Each row is a point. To make a cloud, some directions were put in groups of two or more. Within a group, all points are equally far from the middle, so they leave a hole (a ring in 2 directions, a hollow ball in 3). The other directions are filled evenly. Then the cloud was stretched, turned, moved and blurred a little. How many holes are there, and how many directions does each take, smallest first?

Cloud, 21 rows:
[[-18  29 -32]
 [  3 -46  37]
 [-40   3   4]
 [ 13 -13 -18]
 [-60 -48   7]
 [-28  17 -38]
 [-36  35  28]
 [ 16 -19  -1]
 [ 53  20 -23]
 [  1  -2  30]
 [  2  13 -53]
 [-54   8 -37]
 [-38  36  21]
 [ 40 -49 -41]
 [-18  15 -36]
 [ 35   0 -14]
 [ 23 -40 -46]
 [  8 -44  -1]
 [-13 -36 -37]
 [  4  -3 -33]
 [-14  19  17]]
Holes: 0

Cloud, 22 rows:
[[-22  60  10]
 [ 37 -35   0]
 [ -8  13 -23]
 [ 33  -4  16]
 [-33  12  14]
 [-43  33  18]
 [  6  52 -32]
 [  5 -19  29]
 [-29  -5  34]
 [-10   3   4]
 [ 29  -9  15]
 [ 30  43  29]
 [ 49  20 -26]
 [ 18  49 -31]
 [ 26  24 -25]
 [ -1  48 -26]
 [ -2 -24  26]
 [-45 -11  26]
 [-17  -9 -24]
 [-36 -17   5]
 [-48  46  18]
 [-41  -2   9]]
Holes: 0

Cloud (31 x 4):
[[ 19 -18 -39   8]
 [ 54   5  10   2]
 [ 14  47 -11 -27]
 [  9  45   8 -25]
 [ -2 -20 -46   1]
 [ 55  32  12  18]
 [  3  47 -32  -4]
 [ 48  -5  -4  44]
 [-38 -18 -14   5]
 [ 12  35 -29  46]
 [-11  55   2  -3]
 [ 34  44   6 -10]
 [-22  42 -25  -6]
 [ 45  -9 -10  34]
 [ 41  -7  18 -20]
 [-33  25  32  18]
 [-44  -8  10  -3]
 [ 50   2 -11  41]
 [-17  38 -17  46]
 [-11  52  -9 -10]
 [-26   1 -12  41]
 [  7 -37  21 -31]
 [ 50  38   5  10]
 [ 37  34 -28 -18]
 [ -8  15 -35  32]
 [-18 -24  11  38]
 [-23  45 -14  -7]
 [ 16   0 -60 -22]
 [ 27  29 -42  -5]
 [ -2  22  24 -38]
 [  9  55  -4 -12]]
Holes: 1 (3)

Cloud:
[[ 15  23  47   2]
 [ -4  13  57  22]
 [ 47  -1  15 -21]
 [ 20   5 -44  19]
 [ -2  11  51  -7]
 [ 17  19  40 -13]
 [ 25  -5 -46  24]
 [ 29   4 -38  30]
 [-12  -3  50  41]
 [-30 -12   9  54]
 [-19   6  35  49]
 [ 40  21  -2  37]
 [  1 -50 -40  21]
 [ -5 -56  21  -7]
 [-46 -19 -11  37]
 [  8 -36  14  59]
 [-20  22 -21  22]
 [ -9   9  22 -29]
 [ 30 -44  38  32]
 [-10 -10  60  17]
 [ 29   4 -37  32]
 [ 31  29  34  20]
 [ 41   7  20 -21]
 [ 41  14  28 -16]
 [-30 -12  11  55]
 [ -2  23 -29  22]]
Holes: 2 (2, 2)

Cloud:
[[ 17  -7  27   7  -8  18]
 [-38 -27  23 -15   7   5]
 [  0 -11  53  26  -6  12]
 [-22  30  -4  20 -33   7]
 [  5 -16 -38   9 -24  -8]
 [  2  17  -5  35  -3 -18]
 [-16 -11  10  24   2   5]
 [ 21  -5  -4  52  21   0]
 [-10  21  -8  37   7 -40]
 [ -8 -23  26  11 -26 -42]
 [  4  19 -22  44  12 -17]
 [ 26  27  25  21  -2   8]
 [-17  -4  -8  40  -5  21]
 [ 12   8 -20  14 -41 -26]
 [-29  -8  10   8 -54 -11]
 [  6  -7  18  12 -30 -12]
 [-11 -23  18  -9 -21   8]
 [-13   7  60  30 -19  10]
 [-38 -29 -13 -15 -33  13]
 [  9   8 -21 -11  -4 -32]
 [  3   7 -10  19 -45  -7]
 [ -9  -7 -14  23 -11  34]
 [-23   1   3   8  20  25]
 [ -5  -4  14  36   8  26]
 [ 11  -7  -1  34 -28  -5]
 [ -3   4  16 -23 -25 -28]
 [  4  -1  28   6 -11 -10]
 [-16 -14  14 -19 -20 -19]
 [-35   6  22  20 -35   5]
 [  2  -1  15  37 -24  23]
 [ -3  -3  18  43  10  22]
 [-24 -26  20  18  14 -27]
 [ 26  17   1  23 -38 -16]
 [-12   1 -23   9 -12  34]
 [-15  26  -3  -1  31  17]
 [ -3  -3  17   1 -51   7]
 [ 12   0  -5  41  27 -14]
 [-40 -20 -16  15 -26 -12]
 [-28 -23  -1 -11 -50 -22]
 [ 23  20 -11  18 -16  -5]
 [ -5  -5 -12   0 -45 -40]
 [ -5  17 -23  -1 -45 -38]
 [  9  18 -14 -26 -39  -1]
 [-24  25  -2  19   7  20]
 [-21 -23   9  27 -12 -13]
 [-24  38  34  20 -13 -11]
 [ -5  46  19  16 -19  -9]
 [ -4 -28 -27  -8  -5 -11]]
Holes: 0

Cloud (56 x 6):
[[ -9  29 -16   5  21  17]
 [  7  22 -18 -26  -5   1]
 [-10 -17 -37  -1 -14 -10]
 [  5  24  14  -1 -31   3]
 [-16   4  25 -13 -21   0]
 [  1 -15  14  23 -24  35]
 [ 10  16 -26 -18  -1 -24]
 [ 13   7   5 -22  11  -1]
 [ -6  -9 -29  14 -46  -7]
 [  4  22 -33  -4 -13  33]
 [-16  -1 -19   4  13  39]
 [ -8 -18   7 -12   1   8]
 [ 32  31 -11  -6 -13 -20]
 [-23   8 -27 -19   7  27]
 [ 32  29  12 -13   5   0]
 [  2   0 -33  27  17  10]
 [ 27 -11  -8   6  13  34]
 [ 12  33 -32 -14 -27 -18]
 [ 18   9  -3 -32 -49   5]
 [-16   7  -1   4  -6  21]
 [ 22  -1  -6  34 -19  -7]
 [ 18  22  -8  -5 -24  53]
 [ -5  -9   9  -4 -30  20]
 [ -5  10  -2  30  33  19]
 [ -8 -22 -26  -6   2  32]
 [-29  25 -40   4  -3  10]
 [-16  34   6  24   5   3]
 [ 25  35  -7   6  10  18]
 [-12  32 -17  11  -4 -15]
 [ 38  -8  -3 -11 -14  -5]
 [ 18  14  -8  10  -8  33]
 [-18  23  27 -20 -28  12]
 [ 27  -5 -22 -14  -7  22]
 [-14  13  14  24 -30   0]
 [ 10  48  10   0  13  -7]
 [-35 -20  -8 -10 -10  -3]
 [  6  13   1 -27   8  14]
 [  8  18 -60 -12  29   4]
 [ 28  52 -13   6 -17 -22]
 [  7   5 -44  20 -26  23]
 [-32 -11 -54   2   8  11]
 [ 49  19 -47 -13 -12  -9]
 [ -6   0 -18  -5 -14  39]
 [ 33   1 -15  -3  -2  -5]
 [ 16  33 -15  25  18 -16]
 [ 12  48 -14   8 -43 -11]
 [ -1   8  -3 -11   9  26]
 [  2  -1 -22  13  24  28]
 [ 28   7 -15 -30 -24   4]
 [ 11   6   7   4 -11 -14]
 [ 20  34  10  10  -8  17]
 [ 10  28 -17  25 -12   3]
 [ -2   7 -34  20  -1  -9]
 [ 10  18 -16 -18   2  24]
 [ 19 -12 -32 -18   3  17]
 [-16  -6   7  24  21  26]]
Holes: 0

Cloud, 72 rows:
[[-20 -21 -14  10   4  -2 -53 -10]
 [-20 -19  30  21 -12 -21   6   8]
 [ 22  -5   6  -2 -10  11 -39 -32]
 [ 12  -9 -23 -10  34  18  -8  29]
 [ -1  -6   6  12  -1  -4  48  12]
 [-13 -17 -24 -14 -23 -13 -37   4]
 [ 10   8 -29   6 -10  12  -7 -19]
 [-32 -24   3  -1 -21   0  10  40]
 [  4  -1 -40 -13 -11  14 -19  14]
 [ 11  20  29 -28  14   4  23   3]
 [-13   1  -1  25 -32 -21   1 -17]
 [ 13  -1  11  11  22  10  35   4]
 [-27  -2 -17  19 -12 -27 -30  13]
 [ -4   5  20 -41   9  13 -16  10]
 [-41 -13  -4  11  15   6 -19  -3]
 [ 22   4 -10   1 -19   8   0 -23]
 [-14  -4 -10   0   1   5 -60  12]
 [-16  14  18 -11  10   2 -26 -26]
 [ 25 -25   3 -19  -5  -8 -23  21]
 [ 26 -31  15   2  11   5 -12  -4]
 [-13  -3  24  15  15 -25  -5   1]
 [  6   6  33  13   5 -14 -14 -20]
 [-32  17   3  -8 -23   1 -22  22]
 [  8  -5  26  18  13 -22  -3   1]
 [  8   9   3 -24 -23   5 -24  38]
 [ -9 -18  12 -25  -4  23 -11  28]
 [-15 -19 -22  24  21 -30   1   7]
 [-17  -1  -8 -19 -18  26 -30  -7]
 [-20  10  12 -13  -5  -4  34  42]
 [-15   9   9   4 -29  -6 -32  24]
 [-18  -7  13   4 -37  -7 -34  -1]
 [ -2  -2  16 -35 -12   6 -31  14]
 [-11   0   2  10   4  15 -12 -47]
 [ 12 -13  13   6  -4  -2 -54 -13]
 [-38  23   8  -3 -18   2  -6  12]
 [-23  -4   1 -23 -16  30  12  19]
 [ 11  -5   5   2  28  -2 -33  34]
 [ 18   4  13 -25 -23  14 -15  31]
 [ 15  -1 -16 -20  20 -15  -2  -8]
 [-17  14 -34 -15  -9  23 -20  18]
 [-27 -11  -6  10   7  -4 -33  41]
 [ 15  -3  14   3  44   4   5  -5]
 [-19 -14 -11 -33  15  -6 -21   7]
 [-22  23  -3  22  16   6  17  -7]
 [ -9  -7  31  11   3  27  -3  -8]
 [-15  10  -7   5 -22 -18 -31  24]
 [  8  31  28 -30   4  16  12   5]
 [  0 -36 -13  -1  -1 -28 -15  25]
 [ 14  -5 -25 -20  14  -7 -25 -17]
 [ 12   2  15 -19  -9  21   3 -34]
 [  1   0   9  -7  46 -12   5  19]
 [  7 -26  -4 -10   4  -5  10 -22]
 [-13  20  33   7 -10  -9  -7   3]
 [  9  17  -4   6   8  23  -5 -38]
 [ 13  26   7   1 -20  26   8  -6]
 [-14  -2 -26  10  35  14 -30  14]
 [-19   6  15 -21 -20  26  26  20]
 [-12  -5 -18  20  24  10 -12 -31]
 [ -6   4   1   7  17   5 -35  40]
 [ 20   8  -2   7  26   9 -41   7]
 [  9  14  32  18  16  -2   8 -11]
 [-10  -2 -16 -15 -22  25  11  31]
 [-13  -6  20  28   4   0  26 -27]
 [ -5 -33  -2   9  23  -7  -4 -21]
 [-20 -14 -23 -16 -24  15  -5  31]
 [ -2   8   9 -10  17 -14  40  12]
 [-31 -11  19 -15 -18   7  23  23]
 [-26 -21  -6  17   1  24 -21  -5]
 [ 11 -28   4   2  13   4 -42  26]
 [ 17 -10   9   3  42 -12 -15   6]
 [ -6  24  20  -1  14  -4 -27  12]
 [-11  -5  -6  11  42 -19 -18  -1]]
Holes: 2 (2, 6)
